Every row gives one point. Any point is a mix of the corners, with weights that add up to 1. It lies inside the corners' shape when no weight is negative. Say inside or outside, and name the corners with a negative weight.

Corners:
(1): [ 21 -56 -16]
(2): [106  -3  -2]
(3): [-28  53  -5]
(4): [-29  -1  36]
Points:
[ 12 -12  13] => inside
[ 19 -46 -12] => inside
[-36  -2   9] => outside (2)
[  9 -32  11] => outside (3)
[-21   8  24] => inside
[ 7 18 -5] => inside

Corners:
(1): [-49 -50  39  23 -22 -78]
(2): [ 32 -67  14 -36  18 -14]
(3): [ 49  43  16 -50 -26  32]
(4): [-51 -24 -79  42  31  39]
(5): [  1   8 -32 -49  23   9]
(6): [-43  19  23   1  76  -4]
(7): [ 20 -16  -5  -3 -17 -44]
Points:
[  9  -1 -21 -19  19  17] => outside (1)
[  6 -32  -6   2 -26 -16] => outside (5, 6)
[-39 -35   0  20  -1 -33] => inside
[  5 -21   2  -2 -10 -40] => inside
[ 14   2  31 -36  -4 -10] => outside (4, 7)
[-43 -38  12  23  17 -23] => outside (5, 7)
[  9 -35 -14 -13  -6 -10] => outside (6)

Corners:
(1): [ 59  20 -54 -64  51  11  58 -53 -32]
(2): [-16 -16  -4  25  48   5 -21 -51  24]
(3): [-78  -7 -32  -6  58 -60  42 -17 -10]
(4): [ 68  84  57   7 -21 -10 -79  28 -17]
(5): [-61   4  16 -20  13  60 -78  -2 -40]
(6): [-16  42  28  58  -9 -41  10  -7 -20]
(7): [-55  10  39  20  -5 -46  -5   1  25]
(8): [  7 -14   6  15  -9  -6 -55 -55   2]
(9): [ 19 -73  -3  24   0 -50   9 -24   8]
(10): [ 14 -17 -54  32   3 -33 -12  31  31]
Points:
[-29  19  -3   2  31 -22  -7 -13  -7] => outside (9)
[ -6  24  24  10   0   4 -39 -12   0] => outside (3, 9)
[-35   4   2  -2  19   1 -26  -9 -13] => inside
[ 14  16  14  24   9  -7 -13 -14   1] => outside (3, 8)
[ 51  13 -31 -25  23  -7  13 -12 -26] => outside (2, 7, 8)
[  3  -5  16  14  -3 -11 -29 -15  -2] => outside (3)
[-10  -6  -7  20   3 -28 -15  -2  15] => inside

Corners:
(1): [-36  19  58  14  28  48   2 -33 -47 -18  12]
(2): [-12 -62  -2 121 -57   0 -79 -49   8   6  12]
(3): [ -12  -50  -10   16    4 -105   51  -20   19  -30  -12]
(4): [ 28 -36 -28  29 -19  13  -1  49  -9   6 -19]
(5): [ -34   19  -39    9    8 -109   64   41   14   10  -12]
(6): [ -5  15  41  45  26  32  31  -2   9 -16  21]
(7): [-25  29  20   8  10   2  34 -26  10   8 -19]
(8): [-48 -35 -41 -10   7   0  39 -21 -23 -16  36]
(9): [ -8 -47  -3  15  24  21  30 -30 -48  33  36]
(10): [ 74 -22  -4 -14  42  40 -21  47  13 -40  35]
(11): [ 97  23   5  -1 -46  15  -5  26  33 -32  12]
(12): [-20  11  26  -7  -9  13   1  23  31  16  11]
Points:
[ -3 -42 -21  32 -24 -16  -2   4 -12  10   4] => outside (6, 7, 10)
[ 18 -24  -4   8  10 -29  18   7  12 -23   8] => inside
[ 15   4   7  16  -9  -2  14  -3  13 -10   2] => inside
[ 7 -7  8 29 -6 23 -8  2  3  0 17] => outside (3)
[ 29 -24   6  41 -12   9 -21   6   8 -10  18] => outside (7, 8)
[ 18  -9   4  20  -2   4   2  16  11 -19  14] => outside (7, 9)
[  1 -14  27  29  11   8   9 -20   0 -11  16] => outside (4, 5, 8)
[ -9 -14   6  12   2 -27  24  -5  11  -8  -1] => inside
[-21 -22   2  36  -1  -3   1  -8  -6   4   5] => outside (11)

Corners:
(1): [-63  29 -20   9 -62 -11   0 -59  30  54  19   7   9  20]
(2): [-28 -56  11  -4 -55  52 -52 -22 -10 -14   2  -2 -30  11]
(3): [ 10   3  -1 -46 -52 -23 -20  61 -23  17  34  42  24 -15]
(4): [-54 -14  39  48  -1 -25 -16 -13   6 -41  14 -13  -9  -9]
(5): [-39 -34 -19  23 -28  54  18 -80   1 -17  93 -28 -13 -16]
(6): [ -6  28 -21  20 -17  24 -77 -14  -7 -31 -15 -44  11 -19]
(7): [ 70  14   2  24  60 -26  30  58 -34   4 -43  25  41   3]
(8): [  4  43  32 -17   8  18   4  47  17  12 -24  65  41  29]
(9): [-54  -4  -1  14 -58  31  13 -56 -22   0  10  16   1 -21]
(10): [ 16  38 -27  50 -32  -3  31  87 -34  16  22 -20  -8  13]
(11): [-93 -14   4 -40  -1  -7 -33  -1 -12  37  11 -81 -43  -8]
(12): [ 73  24  39 -50  17 -48  87  16 -16 -29 -50  16  74  41]
(13): [  0 -21   9  36 -34  22 -56  47 -40  25  21  20  88 -17]
(14): [117  99  45   9   2 -56  24  40 -81  -4 -18  23  41  12]
(15): [-55 -18   9  11 -64  36 -46 -35  27  31   8 -63 -17 -46]
Points:
[-37   3   3  -1 -20   1  -1   2  -4   2  -6   1  -5   5] => outside (5, 13, 14, 15)
[  0  12  18   9   2  -5   5  -8  -9   1 -12  -9  35  -2] => outside (2, 3, 10)
[ 10  11   3  19 -26   4   1  23 -18   0   8   7  17   2] => outside (11)
[ 16  10  16   9  -8  -7 -15  32 -22  -9   1  -3  26  -4] => outside (1, 9)
[ 14   8  24   7 -22  -8 -16   9 -15  -4 -16  24  43  -4] => outside (5, 10, 11)
[-28  -6   2   8 -27  10 -15  -1  -3  10  12  -1  15  -2] => outside (14)
[-26  -5  -9  -4 -44  22  -3 -11   0  12  23 -10  16   1] => outside (4, 7, 14)
[-10   1  -1  13 -18   7  -1  -8  -8  10  13  -2  15  -2] => inside
[-24  -7   4   8 -26   6  -8   6  -4   4  12  -5  13  -4] => outside (14)

Corners:
(1): [-17  45 -31  -7   1 -20  -9  10 -41   5  20 -15  48  30  14 -64  -9  47
  28  22]
(2): [  8  10 -15 -13  16  14 -12 -64 -19 -11  57 -44  -9   1 -18 -61   1 -15
  -7 -21]
(3): [-16   1  29 -10  19  28  32   7  67 -27  38  -3 -26 -54  -4  10 -35  24
  36 -18]
(4): [-15  -6  10  10  28  21  35  13 -38  19  15 -53  26  17  11  44  43   4
  -3  26]
(5): [ -4 -13  62   8 -12 -13   9 -30   4  29 -24 -30  14  30 -32  11  27   6
  17  21]
(6): [ 59  31 -46 -34   7  15  -3  30  11 -18 -17  10  -1 -66 -11  13 -63 -44
   0 -28]
(7): [-38  -3 -17 -24  -5  50  -5  -9  15 -29  51  32   5 -23 -13  -9  17   8
  35  13]
(8): [-28  18   6  18 -25 -37  20  68 -56  10  33 -46 -42   6  37  13 -37  -8
 -17 -35]
(9): [ 33  25  39  55  25   5   2 -13 -56  12 -24 -22  25  -2 -39  72  34   2
  16  41]
(10): [ 23  42 -42 -11   4   5  27  47 -35  69 -29   4 -17 -24  12  38 -69 -39
  46 -38]
(11): [ 33  13 -30  13  -4 -37  26  22  12 -15 -14   9   0 -29 -23  48 -90  -8
  18 -55]
(12): [-15  13  34  38  -4 -39   2 -29 -14   4   1 -57  30 -19  14  56  14  34
 -29   8]
(13): [  26    4  -14  -14  -18   20   25   52   17   27  -13  -14  -45  -12
   19   56 -121  -21   -2  -28]
(14): [-39  15  16  17  59  -6  -7 -43 -44 -25  29 -47 -20  29  21  -2  45  -4
  13  24]
(15): [-18   5 -29  29   6  22  -4 -24   4 -86  43  18  38 -50  30 -45  -9   7
  52  16]
(16): [ 84 -19 -16 -15  -5  49  22  10  24   4 -39  66 -20 -26   0  42 -23   2
  27 -36]
(17): [ -6  -3  30  24  19   5   1 -10 -39  25 -20 -17  58 -14 -24  27 -19  15
 -39  -4]
(18): [-19   1  -9  -8 -11  23  66 -35 -60 -24  15  10  17 -20  10   1  -2  37
 -50  35]
(19): [ 24   0  10  51  38  15  29 -44  -1   7 -28 -26 -33   2 -21  52  45  -9
 -50  24]
(20): [-32  10  26  20 -12  -4   7 -13 -66   5 -23 -71 -13  59  -6   5  30  54
   7 -10]
(21): [ -2  41  15   1  -5  32  12 -24  39 -26  24  35  35 -12   2 -18  -9  10
  32 -11]
Points:
[  8   3  -1   9   9  12  14 -12  -8   0 -14   1   0 -15 -10  32 -10   9
   5   9] => outside (2, 4, 8, 21)
[ -1  11  -2  15  11   8  16   4 -16  -7   2 -12   4 -14   7  26 -15   5
   0   0] => outside (2, 5)
[  1  11 -13   6   8   9  14  -8 -19  -5   8 -13   2  -5   7   5  -9   2
  -9  -5] => outside (3, 5, 9)
[ -5   7   6   5   6  11  14  -5  -8   0  11 -15   8  -8  -1  17  -2   7
   7   2] => inside
[ 14  21  -6  11  16  29   9 -10   3 -21 -11  20  14 -37   2  25 -13  16
  23  11] => outside (2, 4, 5, 8, 11)

Corners:
(1): [  3 -16  58  11 -48 -13  -5 -15  53  -7  11   5 -31 -38 -27   7 -55 -20
  50 -15]
(2): [ 19  57  -2 -14  46  -4 -25  25   4 -23  10  42  51   5  22   9  29  46
   9  19]
(3): [ 46  86  -3  20  44  27  -9  19 -34 -22  21 -30 -29  35  23  26  33  44
  15  27]
(4): [ 17 -38  46   3   4  16  21  39 -20 -23  15  -5  21  -9 -44 -33   3  48
 -26 -36]
(5): [ 21 -40  20 -26  -9  19 -57   3  16 -13  13  11   4 -34 -45 -32 -76   5
  39 -55]
(6): [  2 -51  25 -44  -9  22 -23  20 -11 -55 -23 -14 -18  21 -96 -20 -72 -23
  50 -32]
(7): [ 32  18 -60  21  24 -20  14 -41  36  77  60 -13 -11  32  -5  30  61  -5
  -4 -12]
(8): [ 65  32  44  25  33  53 -66  26 -33 -55  52  46  -9  -1 -15 -15  37  18
 -22  52]
(9): [-60 -59  41 -16 -28  18  -4  33  60  -2  28 -23 -47  -4  -8  19 -60   0
  50  -3]
(10): [-41 -66  58 -62 -70  11 -21  10  23 -28  26  14  -8  -7 -31  -7  -3  -2
  82 -60]
(11): [ -4  37 -11  19 -36  -1 -29 -46  20  55  27 -10  -3  46  22  25  30 -36
 -42   3]
(12): [-42  25 -37  16 -15  15  23 -47  14  50  -3  -7 -19 -13 -17  -4  -4 -23
 -35   5]
(13): [ -2 -50   9   5  -2  15 -34  26 -19 -36 -54  10 -28 -50  -4 -14  -6  -6
  74 -46]
(14): [ 16  39  45   7  70  17 -18   5 -33 -16  18  -9  29  21  43 -23  19 -17
 -33  12]
(15): [ 11   8  69   3  50 -42 -29  35 -52  -4  16  26   5   8   6  25  49  36
 -38  32]
(16): [  -6  -37   38    4   -6   12  -36    5   44    9   33   -9  -33  -23
  -20   42   -8  -38    9 -114]
(17): [  8  54 -27  75  17 -23  35 -47 -26 -46  42  49  -8  33  18   2  48 -11
 -38   1]
(18): [  5   7 -34   2  17  33  16 -51   0  19  21  27   4   7  12  79  33   3
 -52  14]
(19): [ 29   5  17 -11  59  35 -16 -11 -30 -16   6  77   4  49  10  19  43   5
   4  -8]
(20): [-19  -8   2 -27 -25 -56  28  12  63  31  69  12 -40  14   6 -24   8 -32
  13 -24]
(21): [  9  42 -39  31  25   0   4  -1 -23  54  49  29  31  25   3  42  15 -24
 -50  29]
Points:
[  2   9  -9   7  -2  19  -6 -10   2   6  24  -5 -14   9  -9   9   7  -7
  -8  -6] => outside (1, 2, 15, 19)
[  1 -11  21  -7  -1   9 -15   4  10   7  26   2 -15   4 -12   8   1  -6
  10 -13] => outside (2, 17)
[ 18   9  17   6  15   8 -16   3  -2 -13  27  17  -2   8  -2   8  13   4
   3  -3] => outside (12)
[  8  17   7  17  25  17  -9   1  -6   0  19   5  -8  14   4  25  14   3
 -13   8] => outside (5, 10, 20)

Corners:
(1): [-79 -15 -48 -27  -3 -24 -12  42 -41  19 -10 -15  21  -8 -20  -5  30   1
  36 -21]
(2): [   1   20   -2   29   28  -65   59   18  -37    8   18   22 -113  -16
  -12  -13   46  -52   27   33]
(3): [ -1 -95  19   7 -45 -84 -18  41 -35  46   1  20 -10  21 -15   2  49  57
  32   5]
(4): [-29  14 -10 -16  23  15  -3 -39   0 -25  -6 -40  19 -39 -24  16  42 -10
  23  -9]
(5): [ 51  40 -13  11  46 -14 -26  30 -26  25  -8  73  -3  67 -37  23 -45 -28
  19  47]
(6): [  12   30  -14    3   55  -11   16  -20  -16 -100   12  -32   18  -44
  -44   -3    3   20   -6   11]
(7): [  20   26    7  -27   -9  -11    6   -8   20 -110    8   46   13   15
   53   23  -38   -6  -40   10]
(8): [ 36  22   8  30  36  11 -11  19 -44   0  41  29 -30  36  38 -66  48 -25
  59  40]
(9): [ 25  13   4  -2  13 -13 -23  23 -23  16   9  47   0   0 -29 -11 -37   2
 -29  22]
(10): [ 26  35 -15  16 -54 -10 -24 -20  41 -30 -14  65  15  45 -38  34 -43  76
 -36  34]
(11): [ 10  -3   5 -24  24 -22 -20  64 -49  15 -25 -60  16 -15 -47  -7 -12  70
  20  10]
(12): [ -18    2  -32  -10   18   -5   41  -19  -22  -37   23  -98    5  -39
  -24  -64   16   -3   25 -121]
(13): [ 11  -4 -25 -22 -18 -53 -27  15   8   8  -2  34  19   2  28   4  21  22
   9 -25]
(14): [-99 -39  -2  -8 -24   4 -36 -14  10  -6  39  38   6 -14  47  14 -25  43
  26 -55]
(15): [-27  -3  -2 -14 -30 -24 -25  -9 -30 -18   7  -4  20 -13  -3  19 -27  26
  15  -4]
(16): [-22  17 -16  -9  32 -25 -13   9 -19  -4  -6  37 -11  -2 -37 -72 -10 -10
  41  -4]
(17): [  2 -58 -25  -3  39 -11 -36  -4  -1 -56   4  13 -67 -17 -33  -9 -22  -2
  17 -70]
(18): [ 42  44   4  61  37 -19  11   9 -35  -9 -34 -13   1   7 -38 -23 -16 -17
  20   8]
(19): [-56   1   5  -2  15 -17 -23  22 -12 -14  23 -78  -3 -15  44   2   0  19
  -7  10]
(20): [ -2 -34 -34   6  -8  -5 -18  32  16  20  11  61 -25 -14 -14   9 -27 -25
  34  -4]
(21): [ 27  28 -48  -5  24   0  16 -53   5 -17 -30  38   0  10 -25   2 -42  -7
 -13  23]
Points:
[ -6   7 -10  -6   5 -18   2   3 -15 -12  -7   9   6  -4 -26   1  -8  12
  11   5] => outside (8, 13, 17, 19)
[-20  -2  -5   3  23 -32  -5  19 -40   2   9 -15 -17 -12 -17 -18  19  -2
  34 -10] => outside (7, 10, 20, 21)
[  5  -7   3   9   6 -24 -12  14 -18 -12  11  12  -8   1  -7 -12   4  14
  18   1] => outside (1, 21)
[  5  16  -9  -1   9 -20   1   5 -15 -15   2  23  -1   3 -12  -5  -5   1
  12   8] => outside (17, 19)
[ -4  -4 -11   0  11 -25   5 -10 -19 -23   3  10  -7 -11  -9 -21   8  -4
  12 -16] => outside (5, 10, 11, 19, 20)
[-10  -1 -16  -3   9 -20  -7  -1  -7 -19  -3   5  -4  -5 -15   5  -7  10
  11  -9] => outside (8, 9)

Corners:
(1): [ -7   5  16 -22   8   9 -24   6  13 -30  16  19  92  -3 -11 -10 -18  -2
 -13 -17]
(2): [ 21  27  10  -8   5 -33  18   8 -17  -1   7 -24 -23 -11 -24  38   2 -19
  10  30]
(3): [ -7  12  35  -4  30  10  -5   6  18   1 -10  38   6 -75  -8 -17  -2 -21
 -10  28]
(4): [ -9 -15  13  -2   7 -78  -9  17  24  -2  20   8 -22  14  61  31 -12  23
 -11   6]
(5): [ 29  15  25 -10   2  -8  42 -19  19  35  21  10  39  15 -12  14   5 -25
   7  35]
(6): [-23 -15 -14  -6  47  -9  -4 -17  -5 -28  11  33   3   9  23  16 -12 -13
 -13  27]
(7): [ -6  14   3  26 -17 -25  20 -29 -27 -12  30 -10   1 -17  -7  17  -5 -26
  -6  20]
(8): [  3  24  28 -12  12  21  -6   6  24 -22  18  26  -5  -5  22  24  -5  27
  -7 -20]
(9): [ 35  -9  20  11 -18   3  10 -11  27   9 -55  -5  -3  20 -19  12   4   0
  -6  47]
(10): [ 85  22  17   9 -27  -1  19 -16  -9 101  32  16 -35  -6  -3  39  11  25
 -13 -17]
(11): [ -4  17 -14  45  73  -2  -8 -13  -2 -36  27  -1  15  11  -3  28 -20  17
  -1  41]
(12): [-5 -7 24 18 -9 -8 -2 21 22 20 17  7  6 16  5 29 10  8 -7  1]
(13): [ 58   4  33  16  -9   0  13  14 -20  32  29 -17 -31 -34  34  57 -12 -15
  15  30]
(14): [ 24 -13  40 -10  92 -35 -19  29   4 -26 -41  10  19 -47  70  36 -11  -9
   8 -32]
(15): [  -7  -18  -11  -16   -4  -13   -9  -33   56   12  -46  -25   15   26
  -50 -121   28   26   10   47]
(16): [ -3   3  21  14  13  -1  14   2  -1  -1 -10  25  20 -10   6  25 -41 -11
  48  33]
(17): [ 37  15 -26  -4 -33  12  10  -6  23 -12  29 -10 -30  21 -18  37 -23  17
 -24 -71]
(18): [  2 -22  22  -3   5   2  30 -20   3 -31  22  13 -19  -9 -16  46  -5   3
  -2  36]
(19): [ -1   6 -72   8 -29 -60  95 -14 -14  -8  48 -25 -21  35 -30   9  -8  10
 -11  28]
(20): [-12 -21  39 -12  81 -22  16  16   6 -30 -33  36  -4  -7  16 -43 -29  -7
   8  41]
(21): [ -5   5  34 -12   7   9  18   4   1  86  -6 -54 -24   5 -18  27   7  11
  -2  51]
Points:
[  2   6  -2   5 -14 -18  17  -6   2  18  26 -13 -12   6 -10  18   9  11
 -13  31] => outside (5, 14, 16, 17, 20)
[ 14   8   8  -9  12   0 -14  -2  31  -5  -5  18  27   7  -1   0  -8   8
  -4 -17] => outside (7, 13, 18, 19, 20, 21)
[  7   1   5   0 -19 -11  14  -5  10  22   8  -9 -12   6 -11  10   0   9
  -2  18] => outside (5, 11, 14, 20)
[12  5 16 -3 10 -8 17 -7  6 16  9  2  4  1 -4 16 -3 -4 -1 23] => inside
[  9  -5   1   7   2 -11  11  -7  11  -5   5   9  -8   5 -12   6 -12   7
   3  28] => outside (5, 7, 8, 14, 21)
[ 16   2  30   2  30 -10   0   3   8  26   3   4 -11 -18  18  28   0   6
   9  26] => outside (1, 7, 9, 17, 19, 20)
[  7   3   2   8  17 -28  24  -1 -12  11  36  -4   6  10   7  37  -4  -4
  -5  22] => outside (3, 8, 9, 15, 16, 17)
